Each row of a before or after table is a point. One or more steps were done to the points. Then noise was added and the rows were shuffled. The steps act on columns, c1 being the first. What was done? A step turns or swaps two columns, mirrors them in a line or flattens them onto one, adds a multiple of one to another, or multiplies or shifts one. Angles are multiples of 10 degrees, from the lower column toward the higher: turns from -170 to 170, lines from 10 to 170 but not 90. Use the fewest steps. Two steps may share a column if one is a turn and the other turns, adds or multiplies; they go together, in the order done. Otherwise the lowest column goes first.
(in the rows, 128 means zero)

Before, 9 rows:
[[113 130 119]
 [175 142 155]
 [136 113 112]
 [109 116 151]
 [122  95 202]
 [110 119 219]
 [160  71 141]
 [103 126 133]
 [107 157 133]]
After:
[[141 144  75]
 [158 131 137]
 [139 134 149]
 [219 164 113]
 [129 125 145]
 [112 103 127]
 [201 131 110]
 [140 162 147]
 [130  77  95]]
Steps: turn c1 and c3 by -110 degrees; add 0.5 times c1 to c2

Before, 8 rows:
[[ 75 144  75 167 137  99]
 [ 70 114  92 132 125  84]
 [138 173 135 132 136 117]
 [ 98 113 116 181  76 112]
 [132 186 166  87 154 179]
 [ 92 148 145 140 184 124]
 [151 170 178 103 145 134]
 [120 120 100 135 165 127]]
After (8 x 6):
[[107 113  73 136 126  73]
 [121 146  40 165 141  90]
 [ 90 151 109 128 184 124]
 [141 123 109 130 167 130]
 [130 176 109 126 133 113]
 [118 168 150 100 142 136]
 [110 113 111 191  86 106]
 [108 188 123  86 147 195]]
Steps: turn c1 and c3 by 40 degrees; add -0.7 times c2 to c3; turn c4 and c5 by 10 degrees; multiply c6 by 1.3

Before (12 x 11):
[[131  95 168 136 105 136 132 157 129 119 129]
 [100 120 166 112 107 141 119 143 132 151 127]
 [118 124 109 163 109 150 123 148 115 141 112]
 [136 147 106 110 126 121 141 129 156 173 142]
 [ 94  84 157 159 106  93 124 153 141 143 150]
 [129 122 129 139 106 133 106 136 139 113  97]
 [125 128 106 138  83 129 131 145 108 144 109]
 [138 139 141 158 126  94 135 135 138 146 133]
 [ 79 133 130 134 130 124 161 149 135 135 117]
 [122 153 151 132 133 137 126 188 135 112 113]
 [118 103 140 159 131  86 112 125 124 101 148]
 [119 138 121 150  94 116 135 116 139 110 143]]
After (12 x 11):
[[108 128 155  96 100 145 131 163 108 126 128]
 [129  95  90 105 116 132 133 186 128 118 126]
 [112 153 100 124 134 121 126 246 135 130 131]
 [141 139 124 100 116 158 134 103 140 150 139]
 [135 138 127 124 146 170 135 143 138 108 119]
 [ 98 122 119 107 118 135 107 144 140 135 122]
 [143  83 110 112 132 176 125 178 141 100 165]
 [146 104 105 129 151 175 113 121 125 140 141]
 [123 120 108 120 102 117 117 157 131  86 156]
 [143 148 169 143 115 128 141 129 155 103 123]
 [108 132 129 127 133 134 161 170 135 131 174]
 [110 124 151  83 135 129 123 168 115 126 134]]
Steps: turn c1 and c11 by -80 degrees; turn c3 and c10 by -150 degrees; add 0.3 times c7 to c10; turn c4 and c5 by 40 degrees; turn c4 and c6 by 150 degrees; multiply c8 by 2
